Rows are points. The points of each table are mixes of a few directions, plus a little noise. Count the directions of each table, and those that both share. Where both have some left over, give the other angles between the two spaces (their principal angles), to ten degrees, smallest first.

First (5 x 3):
36 10 -1
34 31 25
-26 26 41
-19 -57 -61
-25 -10 -3
Second (7 x 3):
-10 -39 -43
3 49 59
-53 1 21
22 -27 -40
-6 2 4
-14 21 30
58 -7 -31
Directions: first 2, second 2, shared 2

First (9 x 6):
42 52 23 40 10 31
-35 -29 -8 -58 -10 -34
-23 54 35 -28 -32 -17
-32 -6 21 -20 89 -13
-30 8 18 23 56 2
7 -19 -18 6 -21 2
26 12 2 17 4 15
-14 -47 -44 33 -71 1
58 -26 -30 -12 -25 12
Second (7 x 6):
-19 -13 -9 0 -22 -8
48 -41 -28 -66 -7 -10
12 23 10 -33 -33 -8
-22 -59 -39 16 -22 -5
-8 53 43 27 57 12
36 17 -6 14 -45 15
-46 20 29 42 72 4
Directions: first 4, second 4, shared 4

First (8 x 9):
-22 5 -36 -12 22 -47 -42 -40 67
-7 -3 25 3 -21 39 33 42 -51
0 -82 -17 -14 13 -24 -24 -24 9
-38 9 -34 0 -4 -29 -34 -37 39
26 -6 -26 23 -13 -24 -35 -78 14
8 -12 35 -13 5 34 40 66 -40
39 66 26 8 11 18 29 29 -8
-7 24 25 4 -14 33 30 43 -35
Second (9 x 9):
-36 9 20 -11 -6 29 28 60 -24
-6 2 -15 29 -43 6 -15 -48 -19
-13 107 12 3 9 7 20 36 26
-19 -45 -12 -23 20 -20 -15 3 23
-54 27 -48 26 -44 -26 -50 -80 29
51 9 15 17 -5 14 12 -12 -24
-19 -33 -16 -25 28 -27 -20 2 37
51 -11 43 -16 31 27 47 66 -30
45 -66 2 0 8 -6 -5 -22 -16
Directions: first 4, second 4, shared 4

First (9 x 12):
-24 8 26 -46 -74 -22 -62 11 -43 -6 33 -24
6 4 -5 -5 -25 -7 -20 -4 -22 7 23 -5
-14 -26 -47 -6 14 -17 51 19 48 4 -88 -8
-12 -6 -7 -15 -15 -12 -2 9 3 -1 -18 -9
-53 -13 34 -39 -30 -7 -54 33 -51 -57 16 7
-23 13 84 -1 49 33 4 10 26 -50 2 12
21 -1 -3 46 75 29 46 -12 30 -4 -8 29
56 -3 -91 35 -17 -17 20 -34 -14 69 13 -1
45 24 7 32 24 17 20 -34 23 35 25 -3
Second (11 x 12):
26 -30 8 -46 35 31 -6 -46 -32 4 10 3
-7 7 -2 12 -8 -8 1 12 8 -1 -3 -1
31 -35 10 -54 40 36 -7 -55 -38 4 11 4
-66 74 -21 115 -85 -77 16 115 80 -8 -24 -10
26 -29 8 -45 34 30 -6 -46 -32 3 9 3
19 -22 7 -34 25 23 -5 -34 -23 2 7 3
-15 16 -5 26 -20 -17 4 26 18 -1 -5 -3
0 -1 0 0 0 0 -1 -1 0 0 1 0
14 -15 4 -23 17 15 -3 -23 -17 1 5 2
19 -22 6 -33 25 22 -5 -33 -23 2 7 2
-48 54 -15 84 -63 -56 11 84 58 -6 -17 -7
Directions: first 4, second 1, shared 0; angles 70

First (8 x 18):
-74 -31 -39 -22 24 24 -42 33 -98 -12 -2 45 -13 0 -87 2 10 -8
13 6 19 5 4 12 2 -21 1 -1 8 -10 6 -2 50 15 -11 18
16 11 2 1 11 13 -16 -14 -12 -36 10 11 14 -15 32 6 -23 3
-54 22 64 -45 -28 -4 14 -69 37 -37 63 -37 43 60 -61 -10 117 41
24 -4 -37 26 -21 -20 54 19 14 9 -66 -22 -20 2 -20 41 -51 43
50 37 -8 -19 -13 -38 25 19 39 47 -9 -4 -16 -27 4 -38 7 -23
6 -26 -3 15 27 12 -28 34 -22 67 -1 20 -30 -22 58 -17 -21 -47
19 -16 2 40 -3 2 -8 0 41 -37 -3 -3 15 5 25 0 -29 -26
Second (11 x 18):
67 22 -47 29 -6 -14 7 21 14 -67 -39 19 11 -46 14 4 -88 -10
22 50 31 -4 -34 -17 39 -46 19 -69 22 -18 37 -15 8 -15 19 59
-51 -17 -40 22 -24 -8 5 33 -57 -91 -21 32 12 -13 -116 -20 -9 20
-33 -42 -21 -4 26 19 -32 24 -15 44 -12 8 -23 29 -24 25 -1 -36
-48 -12 36 -18 -1 3 1 -7 -22 55 30 -7 -11 16 -6 -25 68 6
11 49 5 -73 20 12 -15 -40 -19 -2 26 2 12 2 0 25 23 27
43 16 -48 -32 38 9 -36 23 -21 21 -21 29 -18 -24 17 24 -55 -36
5 -26 32 37 -10 0 17 -13 58 24 0 -34 1 30 47 9 5 -6
-35 -75 24 58 -2 12 1 9 56 50 -11 -35 -14 61 20 23 12 -30
51 72 22 -30 -15 -21 24 -22 -12 -12 26 7 11 -61 46 -47 10 31
-32 -37 5 13 6 6 -9 18 -2 46 -1 -3 -19 19 -5 -3 17 -23
Directions: first 6, second 5, shared 4; angles 70

First (8 x 20):
31 -29 -7 1 15 -101 14 71 -42 27 -26 -68 31 -121 -35 -86 29 1 -13 -37
-17 15 4 0 -8 53 -6 -38 23 -14 14 37 -16 64 19 46 -15 0 7 20
5 -4 0 0 3 -17 2 11 -7 4 -4 -11 5 -19 -5 -14 4 0 -3 -6
-12 12 2 0 -6 42 -4 -29 18 -12 11 30 -14 51 14 36 -12 0 5 15
-13 12 2 -1 -6 42 -5 -31 18 -11 11 29 -13 50 15 37 -13 0 6 16
5 -4 0 -1 1 -16 2 10 -7 5 -5 -11 5 -19 -5 -14 5 0 -2 -6
15 -12 -3 0 7 -44 6 30 -19 12 -11 -31 13 -54 -16 -38 13 0 -6 -16
-12 11 2 0 -6 40 -6 -28 17 -10 10 27 -12 49 14 33 -11 0 5 15
Second (9 x 20):
-18 -53 -18 30 -35 20 -7 6 1 -39 7 19 4 2 3 -11 -1 -9 -18 6
17 3 46 -43 35 -14 13 -16 -5 34 -31 -23 18 16 57 67 5 -4 -34 -22
-36 16 65 29 36 -39 -5 40 -4 -4 36 -56 -2 -9 -16 -19 24 5 -37 -2
-14 -6 -29 26 -15 63 37 -61 21 35 -20 53 -17 49 -14 4 -29 41 39 -9
6 -10 -14 6 -2 -10 23 6 -4 43 -2 -8 -4 -6 -28 -42 -10 6 15 -7
-12 -22 -16 17 -25 33 -14 -17 6 -52 -7 35 4 5 18 26 2 3 -7 4
37 53 -9 -36 25 -52 -13 23 -17 9 -13 -26 7 -60 -15 -17 15 -1 25 -7
0 -15 -20 -11 -33 33 -28 -5 10 -42 22 30 -6 36 22 26 -11 -35 -5 31
19 36 -7 -17 14 -37 -7 24 -9 15 9 -23 -3 -32 -27 -34 5 -5 21 4
Directions: first 1, second 6, shared 1
